Rows are points. A path goes straight from each point to the next, and from the last back to the first. The post is the endless flat space through its rows: a point in 2 columns, a line in 3, a plane in 4, and so on, so that a path can go around it. How many times does the path go around the post? Going back the other way cancels.
In the rows, 128 means zero.

Post (2 x 3):
[[139 136  93]
 [134 130 172]]
Path (15 x 3):
[[ 99  94 144]
 [160  90 119]
 [167 135 115]
 [161 201  62]
 [173 171 144]
 [166 107 131]
 [159 123 142]
 [142 142 239]
 [127 144 195]
 [133 151 133]
 [183 165 128]
 [178  82 112]
 [123  72 140]
 [106 116 120]
 [104 142 127]]
Times around: 0

Post (5 x 6):
[[147 111 145 166 167 150]
 [ 90 144  96 136 103  90]
 [144  85 125 126 159 146]
 [193 179 100  60 107 160]
 [140 153 136  99 131 165]]
Path (21 x 6):
[[176 134 172 134 125 221]
 [190 120 111 123 126 129]
 [105 150 141 123 118 101]
 [ 89 140 155  74 168 167]
 [168 136  89 123 174 166]
 [186 137 109 130 154 214]
 [143 133 148 206 151 146]
 [156  56  96 114 113  91]
 [186 128 144 125 142 108]
 [178 195 104  96 134 136]
 [144 139 124 154 163 149]
 [181 170 102 135 119 174]
 [111 105 113 178 110 121]
 [149 122 138 181 142 179]
 [110 179 156 119  69 153]
 [180 103 114 160 116  57]
 [173 132  96  79 131 120]
 [175 151  85  89 169 156]
 [112 142 147 105 146 205]
 [122 207  91  78 106 161]
 [170 148  70 101 102 132]]
Times around: 3

Post (10 x 11):
[[187 149 164  72 114 151  81 103 171 147 146]
 [146 115 146 120 144 153  93 112 125 207  95]
 [108  75 126 140 113  96 172 161 119  94  87]
 [128 116 155 152 107  77 189 104  93  97 106]
 [167 140 148 160  98 178  95 126 122 155 111]
 [ 67 168 139 140 140 163 122 126 144 155 110]
 [159  99 138 150 141 167 157 102  68  39 150]
 [ 52  95  96 140  63 115 148 103  86  71 143]
 [131 123 120 169 148 105 103 110 179 206 104]
 [144 140 139 121 121 180 105  77 161 165  73]]
Path (28 x 11):
[[146 113 194 113 114  98 132 108 163  69 125]
 [132 137 102 150 111 108  44  47 109 156 158]
 [182 151 125 151 112 124 114 104 159 145 136]
 [155 132 131 171 134 187 154 121 132 164  83]
 [120  75 145 154  90 176 126 141 121 141  96]
 [130  99 158 200  93 161 159  72 100 173  23]
 [ 91  97 127 141 108 126 127 126 117 120 103]
 [ 93 141 132 155  84 105 111 140 142 128 123]
 [103  49 144 125  81  88 115 117 125  97 108]
 [139 149 169 115  81 166 112 103  62  47 162]
 [124 107 115 144 106 161 122 197 111 119  71]
 [140 132 114 216 136 189 124 205 113 218  64]
 [160 103 110 201 154 184 106 122 163 172 114]
 [208  93 113 113 117 190 135 109 131 117  95]
 [144  71 124 128  84 175 120 117 144 103 132]
 [ 56  38 138 168  67  99 131 144  85 178  72]
 [137 159 162 134 103 154 103 101 163  90  78]
 [138 135 141 122 163 110 128  99 140  70  91]
 [133  80 174 133 119 168  88  99  87 188  47]
 [ 95  83 130 159 129 100  87  97  96 161 143]
 [ 96 143 138 161 165 120 154 137 105 145  83]
 [117 130  88 156 113  99 123  74 184 199  98]
 [137 170 143 106 122 155 168 148 135 126  80]
 [154 149 144 143 173 155 143 128  70 149  87]
 [101 108 137 106 136  93  95 153 112 166 110]
 [135 100 112  79  71 132 137 142 100 160  64]
 [164 106 132  94 175 118 141  96 124 141 167]
 [106 114 148 236 149 129 168 138  97 179  70]]
Times around: 3

Post (13 x 14):
[[ 86  88 104 127  75 140 122  90 129  84  83 151 155 136]
 [128 106 160 152 131 197 154 166 168 133 171 155 148 138]
 [104 120 141  76 141 168 131  94 130 158 174 141 140 154]
 [ 91  92  84 149 138 146  91 150 205 158 184 101 180 179]
 [113  93 165 134 117 173 109 118 165 175 149 147 146 109]
 [101 120 129 157 109 120 131 130 103  85 134 126 144  99]
 [113 151 166  83 129 121 131 172 154 187 162 138 117 135]
 [128  89 126 127 110 135 157  78 130 109  78  82 151 158]
 [175 137  51 219 240  78 133  99 188 157 103 161 127 186]
 [139 119 167 148  97  99 102 134  94  91 118 153 152 136]
 [174 106 124 117 165 131 131 107 147  67  83 119 114 112]
 [150 113  90 143  98 129 100 131  91 132 112 146 161 109]
 [175 148 124 128  99 119 146  76 138  75  93 130 154  87]]
Path (13 x 14):
[[111 175 157  71  69 110 161 107 158 176  99 112 160 122]
 [167 100 112 169 138 184 118  79  55 137  91 163 156 123]
 [ 76 156 186  79  85  26  92 100 126 180 105  97  97 182]
 [152  87  90 107 103 140 124 110 198 126 146 120 142 127]
 [153 132 125 163 142 121 144 122 110 103 116 197 144 128]
 [ 40 117 124 135 130 148 143  76 173 104 150 136 166  78]
 [136 142 132 125 116 152  82 141 200 206 127 162 164 112]
 [110 125 126 101 109 161  79 156 146 166 153 111 203 106]
 [ 87  65 215  97 171 121 146  51 128 100  89 102 155 220]
 [119 137 134 131 179 151 112 113  75 120 121 132 143 150]
 [123 118 120  74 205 117  37 116 129  92 139  82 133 105]
 [141 111 113 198 143 174 159  68 200 109 136 112 239 143]
 [126  71 130 131 174 153 116 131 184 100 122 166 169 127]]
Times around: 1

Post (17 x 18):
[[174 147 157 104  55 176 162 154 136 172 143 186 131  54 155 125 136 125]
 [121 124  32 172  87 113 145 132 102 123 168 170 115 118 142 125 118 153]
 [146 138 146 122  60  93 161 147 119 111 128 106  57 175 138 114  71  51]
 [149 146  75 148 122 127 101 174 129 153 156 101 120 128  97 123 131 123]
 [154 172 156 126 164 197  75 139  97  40 101 139 153 148  84 121 174 143]
 [ 99 146 158  73 121 173 124  98 132 112 121 143  77 192  83 188  82 172]
 [ 61 125  67  99 113 150 124 134  53 130  70 151 136 155  44 122 180 137]
 [121 118  74 152  86  95 162 148 125 108  79 113 212 141 113 188  99 173]
 [144  74 165 131 142 160 176 111  83 142  59 102 174  75 161 114  95 131]
 [152  98 118 119  96 167 154 190  68 104 131 109 117 182 150 100 139  84]
 [166 125 123 121 100 160 114 187 103  83 118  89 102 134 122  82  36 107]
 [ 73 156 148 136 156 109 153  84 137 111 139 198 176 169  97 109  86 150]
 [128 144 118 128 136 128 122 161 117  96 172 194  80 135 107 133 114  77]
 [109 117  82 186 139 156 211 162 160  97 107  98 147  97 138 143 124 194]
 [179 158 139 125 142  76 214  89 168  93 132 144 171 123 129 111  23 140]
 [ 93 106 148 111 123  80 182 166 107 111 148 110  56 127 141 112 104 133]
 [101  93  72  94 149 149  81 117 166 100 110 153  49 146 143 134  78 138]]
Path (17 x 18):
[[149 150 147 131 113 164 146 122 116 102  98 168 115  90 109 141 174 148]
 [157 129  92  88  48 122 132 182  87 139 125 130  91 161 157 162  86 193]
 [109 190  73 112 135  98 213 104  82 125 102 128 186 145  77 111  47 173]
 [104 144  70 108  85 142 116 123  95  75 149 132 134 152 127 104  96 164]
 [ 88  91 132 115 136 187 152 138 148 123 123 141 126 153  61 122  64 121]
 [149 104 114 110  91 101 128 127 115  74  63 143 105 140 145  96 123  66]
 [158 128 153  97 129 132 147 112 137  96 174 112 157 184  99 165  91 168]
 [138  97 101 184  95 134 101 212 109 108 111 112 134 143  99 133 121 160]
 [104 104 128 149 170  85 127 172 157 157 114 156 120 124 185 143  84 138]
 [144 123 106 129 140 120 161 154  84 114 114  85 176 145 166 142  83 145]
 [ 82 114 107  86 146 164 188 148 124 125  99 107 169 123 101 108 103 156]
 [149 115  92  76 131 175 133 115 159 139 120 188  91  98 207  89  82 101]
 [135 131  72 160 130  68 164 156 115  74 110 144  94 168 132 181  79 159]
 [114  94 109 123 116  63 162 149 103 102 102 160  94 100  90 105  76 134]
 [ 96 177 128 152 124 194 107 171 212 182 128  98  72 126  48 143 117 148]
 [136 152 129 124  52 178 166 195  86 169 125 130 119 157 126  94  57 153]
 [176 124 120 121  61 151 146 117 129 187 111 159 135 134 142 117  77 154]]
Times around: 1

Post (17 x 18):
[[139 123  99 118 130 145  86  94 110 137 175 157 133 166 114  81  91 125]
 [142 152 111 132 119 120  98 169 198 140 102 100 111 104 152 142 117 131]
 [110 155 196 121 127  62 126 157 167  89 112  62  97 114  89 183  75 172]
 [147 145  85 101 124  97 118 125 100 103  61 150 168 166 124 173 154 101]
 [111 142 112 129 122 156 129 141 180 121 123 156 109 143 126 110 150 113]
 [118 129 125 142 125 136 134 130 165 142 112 169 145 142 174 169 113 117]
 [128 106 166 128 151 121  99 169 172 157 108 124  95 132  82 133  95 184]
 [100 127 136 107 138 182  93 144 123 179  86 120 123 110 113 122  92 144]
 [128 155 149 120 161 133 146 186 128 131 117 132 105 168 162 104 153 110]
 [139 111 164 198 128 126 191 114 102 149  88 131 164 140 103 132 158 112]
 [125 136  94 106 120 162 132 168 157 133 117 131 151 114 133 183  92 140]
 [125  95 135 157 179 145 108 116 128 156 153 157 108 129 110 124 104  94]
 [105 134 105  75 153 143 122 139 167 138 121 118 143 188 121 142 125 116]
 [130 131 113 122 133 177  98 128 167 138 142 119 111 169 132 157 133 127]
 [137  70  56 140 132 137  64 103 152 114 127 126  58 173  95  83  87 141]
 [136 116 110 108 151 101 122 115 174  95 131 118  94  94 147 173 117 156]
 [120 145  78 111 142  91 124  97 102 163 108 137  75 101 122 162 108 137]]
Path (28 x 18):
[[158 154 114 124 133 117  90 151 167  58 134 113  98 171 126 153 116  36]
 [146 105 126 109 136 130 103 149 126 107 109 188 129 148 121 146 137 100]
 [145 121  97  82 154  92 123  94 119 115  97 145 147 169 122  99 124 119]
 [110 131  99  90 195 123 108 139 155 159  99 139  98 184  88 150 143 100]
 [137 106 145 118 191 205 111  67  21 186 155 126 140 176  78 174 103 133]
 [ 89 109  86 174 182 119 138  67 126 114 126 139  69 182 147 170 135  58]
 [ 98  90 177 114 162 159 163 154 177 139 111 138 144 151 118 146 187 206]
 [137 105  98 131 108 204  89 120 146 168 153 127 100 142 105 107 137 153]
 [166  95  65 119 159 132  88 147 168 120 165 111 118 132 120 101  71  94]
 [142 147 151 104 147 128 130  65 136 105 120  98  54 148 101 133 148 165]
 [150 209 103 103 121 163 143 127 131 193  72 103 155  89 126 157 159  85]
 [156  85  81  92 177 192 189 143 122  75 131  96 121 144 140 113  79 132]
 [140 138 109 134 148 181  98  99 110 142 128 119 101 115 118  78 133 160]
 [ 98 156 134 123 113 179 126 134 121 109 151 114 114 138 122 133 129 137]
 [105 137 119  99 121  96 146 202 143 123 128  58 122 129 132 184  38 156]
 [158 113  66  75 128  82 125 156 151 150  73 141 154 145 160 108 113 104]
 [165 138 170 123 159  92 116 106 120 107 113 111 100 174  86 168 107 110]
 [ 81 149 109 116 156 146  53 110 127  84 101 187  58 126 111 123  76 114]
 [108 146 107 119 109 142  95 115  74 157  83 167  93  83 119 134 106 204]
 [119  82  82  72 126 125 126 171 153 133  87 151 158 201 130  83 138 155]
 [165  80 146 158 103 113 167 165 201 109 109 148 137  78  94  93 145 136]
 [121 147 174  86 149 147 127 125 110 123 129 151  54 178 140 136  94 159]
 [132 136 105  90 162 138 106 130 188 123 152 155 121 143 145 180  98 156]
 [115  94 122 152 188 156  86 156 150 164 157 103 127 117  88 249  92 152]
 [101 108 151  81 141 140 214 198 123 107 154 127 152  93 129 149 140 207]
 [145 102 171  98 190 119 124 185  63 174 131 155 184 139 104 154 121 143]
 [103  76 181 148 181 138  88 136 165 118 104 167 134 167  87 120 142  67]
 [125 107 136  76 159 131 142  88 100 148  70 115 106 130  92 197 154 115]]
Times around: 4
